Each row is a point. Two turns around zero, p and q, are shown by what they do to some points. Where does a point land after both, in the order given? Backwards means that the second turn is done in reverse. Each puzzle has new turns, and all numbers are rounded.
In the rows, zero is written as 128.

Turn p:
[ 86 131 128] => [ 91 144 139]
[157  74 103] => [131  81  82]
[125  76 159] => [108  72 141]
[114 190 150] => [142 178 171]
[107 174 141] => [128 170 159]
[178 124  87] => [168 123  77]
Turn q:
[115 198 142] => [129 196 154]
[ 98 128 146] => [102 129 152]
[146 122 143] => [147 117 138]
[153  64  80] => [133  70  67]
Where do these land?
q, then p: [ 95 155 128] => [116 160 154]
p, then q: [ 90  83 101] => [ 66 124 109]
p, then q: [208 143 118] => [198 113  87]
p, then q backwards: [119 131 165] => [118 125 165]

Turn p:
[163 135 154 106 117 168] => [144 124 154 110 103 175]
[148 157 140 157 144 139] => [146 142 140 163 137 153]
[123 119 100  33 157  75] => [150 160 108  33 156  84]
[ 83 134 170 206 123 197] => [ 61  97 155 203 137 181]
[165 119 135 137 151 131] => [167 113 136 135 139 140]
[114 133 161  96 122  57] => [129 160 169 101 134  65]
[108 159  85 153 132 150] => [109 149  81 158 133 149]
[108 101  69 106  52 134] => [ 94 111  70 101  59 104]
[142  95 137 159 155 101] => [154  96 138 150 156 101]
Turn q:
[130 143  76 139  95 153] => [123 122  79 145  93 157]
[142 163 121 199 136 124] => [133 179 113 182 147 152]
[107 154 101 138 136 121] => [104 152  98 129 128 128]
[112  68 177  52 141  59] => [137  90 179  74 139  29]
[134 119 186  57 128 139] => [142 107 189  64 113 122]
[115 171 112 169 150 157] => [101 167 108 144 145 174]
[108 128 124 179  95 142] => [104 129 127 184 111 145]
[133 101  89 157 142 170] => [122  94  94 151 154 166]
[170 105 167  62 130  87] => [185 113 165  77 123  79]
Where do these land?
q, then p backwards: [154 159 106 156 144 188] => [144 163 110 129 156 193]
p, then q: [162 154 178 122 164 183] => [136 116 176 112 145 203]
q, then p backwards: [108  59  74 126 125  95] => [103  61  83 166 129 102]
p, then q: [ 94 128 126 131 148  73] => [123 169 120 119 156  84]
p, then q backwards: [162 149 152 138 136 126] => [160 135 158 145 119 132]
q, then p: [114 133  81  82 140 103] => [132 148  86  85 122  93]
p, then q: [ 64  95 124 133 135 114] => [ 83 122 119 120 157  79]
q, then p: [166 147 183 136  33 142] => [131 111 189 170  39 146]

Turn p:
[193 106 119 117 101 122 119 132 151] => [185 115 130 118 103 153 127 134 166]
[178 144 186 128 140 182 147 110 126] => [125 149 167 138 138 210 143 102 137]
[174 152 191 159  96 152  96 145 100] => [140 135 179 171  76 181 107 108 108]
[ 60  99 116 103 144  51 179 154 135] => [108  94 136 100 159  42 177 177 114]
[ 71 169  69 132 158  83 146 131 171] => [113 162  89 145 168  40 143 148 149]
[ 55 107 107  84 116 103 117 132 169] => [ 83 113 116  85 128  64 115 160 162]
[165 145 125 120  93 181 151 142  89] => [129 144 106 132  84 193 156 128 110]
[152 126 119 188 106 158 115  64 120] => [138 108  98 161 123 156 113  48 136]
[150 109 142 177 161 182  98 145 108] => [133 116 124 165 151 188  79 128  97]
[ 84 123 105  73 165  66 112 124 110] => [129 145 132  65 150  55 121 145 100]
Turn q:
[194 179 182 160 111  62 136  92 124] => [168 166 210 173 139  66 159 115 122]
[128  78 123  76 107 183 128 114 163] => [151  87 122  79  93 185 123 113 155]
[117 113 137 174 109 188 182 120 135] => [ 85 108 146 159 116 193 165 116 132]
[159 163 152 138 151  75 112 180 142] => [154 160 132 159 151  77 126 181 154]
[138 123 110 132 176 186 178  98 124] => [123 130 122 126 177 202 152  97 123]
[135 176 128 120 102 110  38 151 113] => [145 179 132 129  87  85  59 156 112]
[161 120 141 142 126  77 124 151  97] => [153 120 137 152 139  83 141 161  99]
[109 119  97  78 117 101  74 162  83] => [138 129  86  79 108  89  88 163  86]
[ 62  63  93 167 168 174 141  91 155] => [ 75  63  80 144 151 179 108  66 146]
[ 73 112 152  94 135 174 167 106 135] => [ 79 102 143  73 140 170 138 111 151]
[132 164  92 127 106  79 127 141 137] => [137 167  99 135 107  79 149 126 128]
Where do these land?
q, then p: [115 151 119 138 205 164 118 174 134] => [115 175  94 157 168 131  75 167 127]
q, then p: [187 162 121  55 125 177 102 146 104] => [147 204 140 113  77 193 125 154 123]
q, then p: [141  99 158 117 107  81 121  74  65] => [155  96 185  81 124 125 146  98  71]
p, then q: [145 160 174 147 121  80 182 100  89] => [111 117 196 134 163 125 191 106 104]
p, then q: [128 127 116 145 118 136  66 192 193] => [142 131 104 185  82 106  77 172 168]
q, then p backwards: [176 120 132 128 100 162 131 151 120] => [174 128 141 126 114 136 135 172 109]
p, then q: [134  86  43 125 121 113 166  77 112] => [183 116  62 100 146 136 175  82 104]
q, then p: [ 92 115 113  90 167 148 167 171 120] => [104 147  87  95 160 130 131 189 128]
p, then q: [104 142 149 113 151  99 130 122 148] => [119 132 144 120 158  93 127 136 153]
q, then p: [114 112 189 167 114 100 135  55 150] => [111  72 193 125 159 112 127  71 146]
q, then p backwards: [ 72 133  95 182  80 148  89 145 171] => [ 91 160 113 157  50 176  90 131 144]

Turn p:
[124  96 146 160 142 121 135 111 116 135 106 170] => [122 104 136 166 145 129 135 122  92 145 103 155]
[135 133 117 145 186 122 144  67 205  79 130  64] => [ 92  90  88 116 164 135  98  52 196  72 120 133]
[153 112 148 158  54  98 149 128 140 132 122 123] => [149  83 150 135  75  96 166 128 124 108 106 120]
[142  60 128 157 154 163 118 118 111  75 135 131] => [134  64 113 149 169 162 103 116  89 127 145 102]
[110 141 157  95 116 155 132 168 112 137 112 153] => [110 157 149 118 121 158 151 172 115 153 119 114]
[115  96  64  91 136 130  96 141 126 126  78 125] => [122 125  79  84 157  98  91 173 105 144 114 127]
[ 72 152  86  71 127 154 111 128 121  80 187 130] => [ 93 162 111  76  98 165  74 126 113 128 196 120]
[100 179 136 170 114 127 123 170  90 151 138 107] => [129 190 137 175 110 107 150 147 122 102 150 100]
[145 170 157 113 135 131 174 129 106 134 142  89] => [140 167 139 113 132 145 181  94 149 111 136 108]
[123 102 141 111 163 162  89  71 221 118 125  61] => [ 84  83 100 113 152 131  68  81 217 143 102  89]
[118 141 105 126 129  94 107  69 118 169  77 125] => [135 158 108 123 130  73 104  99 118 144  69 153]
[120 102  93 104 122 160 116 128 105 213 181 173] => [161 147 108 143 102 123 121 145 123 230 173 154]
[129 148 156 148 134 130 181 169 151 143  79 143] => [103 133 126 150 137 141 196 162 143 109  91 146]
[177 182 109 139  83 143  98 160  77 101 162 168] => [206 161 154 135  84 166 108 169  98  92 152 126]
[157 104 175 132 124  31 148 162 121 124 145 160] => [138  94 219 122 143  92 172 136 112 109 143 175]
Turn q:
[ 95  96 110 117 152 149 141 117  48 123 135 192] => [117  36 114 100 158 153 133  98  81 125 135 144]
[125 147 128 165  87 130 170  95 115 130 138 138] => [112 116 117 149  65 138 154 117 110 112 144 135]
[101 129 116 151 173  64  97 116 107 153  81 125] => [119 128  80 159 180  72 142 120 111 170 144 134]
[140 203 113 141 149 134 126  91 154 131  73 150] => [ 84 187  73 136 127 119 141  97 111 113  89 148]
[155 171  86 141 132 134 130 104 112 137 142 102] => [134 162  81 133 116 150 128 131 100 106 146 101]
[116  97 164 108 133 148 160 116 142 128 134  83] => [133 132 180 127 129 141 162 107 158 133 140  95]
[172  84 111  79 108 125 115 147 184 115 177 156] => [183 124 134  79 117 159 103 164 194 125 114 159]
[180 150 145 162 151 101 156 174 174 139  95 156] => [130 176 130 164 128 137 151 171 118 159  74 183]
[122 149 160  59 105 105  88 171 110 165 110 158] => [130 124 141  58 126  72  97 140 105 175  89 126]
[ 63  80 121 164 129 132 106 154 147 195 139  79] => [ 83 107 142 161 143 125 109 160 171 191 179  78]
[122 129  83 139 121 143 176 145 168  50 116  73] => [125 141 142 167 139 138 166 168 168  37 116 102]
[118 152 121 118 134 144 134 117 148  87 185 124] => [124 148 143 100 125 149 123 133 138  74 165 144]
[156  77 207 120  89 155  64 117  54 110 139 128] => [192  82 188 132 109 112  55  57  99 145 128 115]
Where do these land?
q, then p: [109 184 144 133 107 126  89 156 143 170 140 108] => [115 189 162 125 101  85 110 148 137 126 144 110]
p, then q: [157 127 178 140 151 159 109 148 139 101 174 100] => [131 167 181 154 136 168 112 107 164 123 156 119]
q, then p: [ 96 110  90 101 144 168 134 125 115 174 127 139] => [ 96 130  81 106 147 119 123 125 139 176 145  99]
q, then p: [128 163 164 184 101 165 167 163 119 155 130 128] => [110 156 144 176  85 124 156 140  85 135 118  75]
q, then p: [ 95 154 166 132 115 149 157 159 142 105 117  67] => [ 80 143 175 142 124 127 162 104 134  84 124  90]
q, then p backwards: [150 179 120 139 111 154 145 146 175  81 150 124] => [119 211 127 136 117 117 123 153 139  96 114 149]
q, then p: [160  72  43 118 155  77 134 117  75 144  96 126] => [189  90  46 119 194 103 152 138 134 127 160 148]
p, then q: [102 119 134 163 109 117 161 127 170 158 161 107] => [115 108 122 147  85 123 156 148 171 127 165 150]
p, then q: [ 88 151 167 185 137 155  96 162 161  78 134 132] => [ 82 120 182 187 143 115  83 131 142  89 158 127]
p, then q: [118 114 134 132  60 147 114 132 120 121 140 122] => [153 112 146 142  90 108 116 142 132 131 133  81]
q, then p: [161  87 111 100 137 112 120  93 139 160  67 147] => [148 115  65 117 143  97 136 122 156 144  81 167]
q, then p: [146  90 117  42 169  52 116 105  90 110 116 210] => [180  97 117  53 194 135 137 129 110 181 114 222]
p, then q backwards: [152 113  95  95 167  82 122  32  76 108 112 155] => [168 147 175  90 174 131  67 103  75 109 120 196]
